Each row is a point. To make a cloud, some directions were put in groups of two or more. Within a group, all points are equally far from the middle, so they leave a hole (a ring in 2 directions, a hollow ball in 3). The other directions are filled evenly. Then the cloud was stretched, turned, moved and blurred a little. Count the holes, and give their numbers of directions, smallest first.

Cloud (15 x 2):
[[  1  15]
 [ 37  44]
 [-17  21]
 [ 33 -19]
 [-12 -17]
 [ 20   9]
 [-12  60]
 [ 47  23]
 [-22  34]
 [  0 -25]
 [-45  -7]
 [ 44  20]
 [  9  35]
 [-38  19]
 [ -8  14]]
Holes: 0

Cloud (14 x 2):
[[ 46 -13]
 [  5  49]
 [ 60   9]
 [ 54   1]
 [-19   8]
 [ 30 -47]
 [ 23  28]
 [  6   0]
 [-32 -20]
 [-29  17]
 [  0  20]
 [ 23 -22]
 [ 44  14]
 [ 21   9]]
Holes: 0

Cloud (21 x 3):
[[ 12 -16 -28]
 [ 17 -12 -23]
 [-10 -38  -4]
 [ 10 -19  29]
 [-22  35  23]
 [-12  42   4]
 [-42 -30   8]
 [ 17 -27   0]
 [ -7 -24  29]
 [-22 -13 -40]
 [-60   4   6]
 [-42  29 -25]
 [-24 -18  32]
 [ -1  34 -20]
 [-30 -36   9]
 [ -7  38 -12]
 [-28 -17  32]
 [ -6  18  36]
 [-42  18 -35]
 [ 10  19 -25]
 [-39  34  12]]
Holes: 1 (3)

Cloud, 27 rows:
[[ -1 -28  39  -7]
 [  6  -7  25   2]
 [ 49  -5  22  -8]
 [ 12   7  22  19]
 [ 60 -25  19  -2]
 [ 31 -20 -15  -8]
 [ 23  22  31 -15]
 [ 39 -30  16 -25]
 [ 22  18  -7   3]
 [  3  12  29 -14]
 [  5   4  54  21]
 [ 45  30 -11  10]
 [ 17   4  33   5]
 [ 43  -4   3  35]
 [  1 -29  25  17]
 [-13 -22   1  14]
 [ 42 -19 -21 -27]
 [  9   8   9  23]
 [ -5 -13  45  26]
 [ 22 -10   5  37]
 [ 21 -12 -42 -10]
 [-19  25   9  20]
 [  5  -6 -15 -12]
 [-37 -31  -9  18]
 [ 10  15  -4 -39]
 [ -1   0 -24 -23]
 [ -1 -19  18  14]]
Holes: 0

Cloud (49 x 6):
[[-19  24  23 -17 -33  28]
 [-39  -9   7   9  13 -31]
 [ 30  21 -22  11 -18   7]
 [ 11  -8  -2 -17  29 -35]
 [-40 -10 -48  19 -27 -18]
 [ 22  47  18 -12  29  23]
 [-44  -7  -4  -2 -19 -38]
 [-11  30  -8  13 -49 -18]
 [-22 -27 -35 -11 -41   7]
 [-36  41  16  19 -13 -29]
 [ -6  -2 -44 -18 -16  38]
 [ -3  -6 -22  49  12  29]
 [-30  29 -34  30 -33 -15]
 [  4  60  -5 -16  19   2]
 [-43  41 -18  37   8 -15]
 [ -1  25  -4   5 -52  -1]
 [ -4 -28 -32  48   8   2]
 [ 10  24  -1  25  43  40]
 [-37  14   7 -44  -8  -3]
 [-16  37 -10  -3 -27  41]
 [ 20 -25 -16 -24  14  28]
 [-33  50 -36  -4  -4  -8]
 [-29 -27 -39   1 -40   4]
 [-17  28 -21  23 -45  -6]
 [-20  16 -10  42 -20  26]
 [-47  -7 -17   2  16  35]
 [-13  23   4  38  18  41]
 [ -7 -13 -19  19  41 -29]
 [-19  21 -35  -3 -23  44]
 [ 12 -42 -20  28  13   7]
 [ 22  27  -7  -3 -29  19]
 [-24 -29 -32  37  -7  15]
 [-15 -23 -35  51   3 -12]
 [ 17  15 -36   1 -16  26]
 [-38   7  11 -41 -11  15]
 [-21   3  40   4   7  20]
 [ 32  19 -19   9  -1  28]
 [ -1   4 -55  -2 -15 -19]
 [-20  54  14 -26 -10  25]
 [-17  33 -40 -25  21   8]
 [ 29   3  19 -27 -26  13]
 [ -1  11 -31 -31  29  33]
 [ 20  38  31   6  40  20]
 [  6   1  16 -48 -14  22]
 [-20  15 -13  46 -25  17]
 [ 42   9  26  -4  -3  15]
 [ 32 -40   2  -2   5   4]
 [ 21 -25 -19 -17  19  29]
 [-25 -12 -24 -35 -18  35]]
Holes: 3 (2, 2, 2)

Cloud (81 x 8):
[[  8  24 -18 -21   7  16  -1  21]
 [-20 -28  28 -19  -7   0  18 -31]
 [ -1  12   2 -30 -23 -21 -54  -2]
 [  0  15  14  -6  46   5  32 -10]
 [ 11  35  28  16 -11 -38  19 -15]
 [-23  24  15  11  -4 -45  13 -11]
 [-10 -14 -35 -16   2  28 -20  33]
 [ 33  43  22 -29 -12   7   3 -11]
 [ 29   7  10  52  30 -24  39  13]
 [  3 -17  32 -32   7 -12  25  19]
 [ 18  33  -9  28   1 -14 -13 -16]
 [-22  44  44 -20 -13 -45  -7   2]
 [  6  32  -1  22  -3 -10   0  46]
 [ 33  -7 -13 -60 -14  17   6   5]
 [-38 -12 -19   5  34 -47  29 -27]
 [ 12  18 -11 -31  -1 -14  17  42]
 [-20 -41  29 -13 -21   9   6  -6]
 [-28 -36  10 -27   0 -18 -18   9]
 [ 35 -30 -24  -1 -30 -17  -9  -8]
 [ 40 -19  20  13  -8 -24  17   0]
 [ 33 -33 -12 -10 -20   3  38 -31]
 [-40  23  46 -18 -33 -29 -26   5]
 [ 21   5 -26 -28  -3  -1   0   6]
 [-27  15  35  -5 -15  12  25  -2]
 [ -1 -13  14   7 -27 -21   0  24]
 [ 25  18  17  23 -30  14   0  12]
 [-24 -43   6  -8 -25  -7  17  -2]
 [  1  -8  -4  12   8 -44  52   7]
 [  2   8  25   1 -16  -9  32  35]
 [ 13 -14  24   6 -17  38  -9  11]
 [  0  33  14   4 -33 -17  38  -2]
 [-23  24   2  -7  18   6  -5   1]
 [-25 -17   0   5  47 -12  38 -12]
 [-20 -48  20 -11   2   1   8  -4]
 [ 29  -2   4 -15   5 -12 -33  11]
 [ -6  -1 -30  20  19  12  38 -25]
 [ -6  23   0  24  -3 -42  31   7]
 [ -5 -27   8  32  42  -3  30  21]
 [ -5  28  13  -1  26 -12  17  13]
 [ -3 -13  25  50  23 -22  19 -17]
 [-11  -4  10 -22  25  -8 -21   0]
 [ -8 -18   0   3  40 -22  56 -30]
 [-38  -2  -7   2  22  -8  24 -33]
 [-25  23 -14   0 -27 -23  14  -1]
 [  3  16  -9   3 -22  36  36 -10]
 [ 32 -31  12 -10  -5   3  41 -15]
 [-30 -42  -7 -19   2  26   8  14]
 [-22 -14 -56  -7  12   7  20 -12]
 [-31  16  13   9   5 -31  24  35]
 [ -9 -15  46 -20  11 -25  -7  -7]
 [-40  36  15  39   0 -45  -7  -7]
 [ -3 -15   3 -39 -29   2  26   6]
 [-21  14   3  -3  10  29  28  32]
 [ 15  22  -5  16  24  13  -6 -17]
 [ 21  35   6  14   4  -8 -31   0]
 [-11   0  23  22  -5  33  36  11]
 [ 31  33 -21  -8 -11 -27 -13  27]
 [ -5 -12   4  17  32 -31  58   4]
 [ 56 -16  -8 -17   3  15   7  -5]
 [-47  38  -2  26  -3 -29  22  -3]
 [ 27  39  34  17  18  14  -2  17]
 [-22  24  17  26  12 -30   4  20]
 [-14 -33 -33   4  16  26   2  27]
 [  5 -41 -18   2 -28  21 -24 -33]
 [ 13 -28  -1 -16 -10  14  -1 -34]
 [ 25  21  16  32  27  -5  -3  11]
 [-16  22  11  42  12   6  37   9]
 [-35  11  11   5  -8  -5  35  34]
 [-26  28  24 -18  -6 -16 -20  -6]
 [-12   7 -22  29 -29   3 -10  17]
 [ 13  22  26  33 -12 -30  12  -3]
 [ -3 -15   1  -1  -8   1  10  26]
 [ 23  22  17   9 -15 -25  30  -8]
 [-42 -21  21 -45 -10 -18 -12 -21]
 [-13  10  10   1   9  12 -24 -39]
 [-47  -6  15   4  13 -50  20  14]
 [-17 -33  -7  21  24  21  25  20]
 [-22  -5  21  29   7 -57  12 -21]
 [  2  26  16  48  -3 -24  20  10]
 [ 22 -15   0   8  -6  21 -10 -12]
 [ 15  24  26  10   1 -16  16  12]]
Holes: 0
